Rows are points. Each copy is the shape, with its points in the same order, stretched, turned, moved and blurred by noise. Some copies are also mirrored. Which?

Shape:
[[-32,11,-76],
[-24,41,22],
[62,-40,5],
[47,55,12],
[-56,-41,0],
[-25,-23,-21]]
Copy 1:
[[-25,-9,-73],
[-25,30,24],
[43,-72,7],
[43,18,20],
[-67,-46,-3],
[-37,-37,-19]]
Copy 1 is: only turned
Copy 2:
[[16,-16,-102],
[35,-60,-3],
[28,66,17],
[93,-8,0],
[-45,-21,-22],
[-9,-4,-32]]
Copy 2 is: mirrored

Shape:
[[1,33,-57,-72],
[-35,0,-27,53],
[41,-9,8,-41],
[61,-50,-46,-44],
[-32,31,3,44],
[48,9,37,-55],
[39,-23,22,-16],
[-15,79,-48,41],
[23,21,4,52]]
Copy 1:
[[22,9,-34,-103],
[-7,-18,51,-12],
[44,1,-52,-17],
[64,-46,-54,-41],
[-10,28,40,4],
[59,31,-80,-4],
[42,-7,-45,15],
[16,42,72,-60],
[48,9,31,14]]
Copy 1 is: mirrored
Copy 2:
[[4,72,-51,-52],
[-1,6,-42,81],
[40,16,17,-33],
[88,2,-40,-51],
[-20,18,-5,75],
[30,24,52,-46],
[43,-9,25,-9],
[-9,94,-36,77],
[37,26,14,74]]
Copy 2 is: only turned
Copy 3:
[[-6,1,-67,-75],
[-53,-21,-20,30],
[48,3,-8,-33],
[62,-60,-31,-39],
[-55,24,-15,26],
[60,30,-2,-41],
[43,-2,8,-11],
[-49,27,-81,19],
[1,14,-27,44]]
Copy 3 is: only turned
Copy 4:
[[24,63,-66,-23],
[-29,-7,-20,43],
[44,17,8,-36],
[82,-13,-48,-22],
[-39,20,-1,35],
[51,29,29,-41],
[34,-5,22,-17],
[-17,65,-13,66],
[11,11,24,47]]
Copy 4 is: only turned

Shape:
[[-64,4,14,-56,32,49],
[-83,38,43,-24,13,9],
[21,-14,14,2,-37,-50],
[-28,-6,-8,-13,-58,-28],
[33,-26,27,19,7,3],
[-56,43,46,-44,-32,56],
[-80,-6,53,-22,-7,28],
[14,9,6,-11,0,-32],
[-68,44,15,3,2,35],
[1,16,14,-26,-31,-30],
[38,-23,-40,24,-72,-53]]
Copy 1:
[[-53,-29,-1,-121,-10,50],
[-83,-5,20,-107,-30,6],
[30,21,0,33,-54,-11],
[-18,-5,2,18,-66,21],
[35,0,-32,-15,-10,-15],
[-85,22,-23,-99,-14,36],
[-65,-17,-26,-107,-49,15],
[15,10,14,-7,-24,-3],
[-85,-23,3,-76,-1,7],
[-5,29,18,-5,-42,7],
[42,-5,-5,113,-47,-2]]
Copy 1 is: mirrored
Copy 2:
[[26,-33,52,-13,84,-18],
[9,-39,55,23,50,-68],
[7,-32,-38,0,-34,-14],
[38,-34,-34,28,10,-24],
[-8,-14,12,-16,-29,29],
[72,-11,63,4,42,-55],
[36,-63,59,22,37,-36],
[-14,-12,-14,-16,-4,-21],
[18,-3,56,43,45,-42],
[21,-18,-19,-10,-5,-42],
[19,-6,-82,22,-39,13]]
Copy 2 is: mirrored
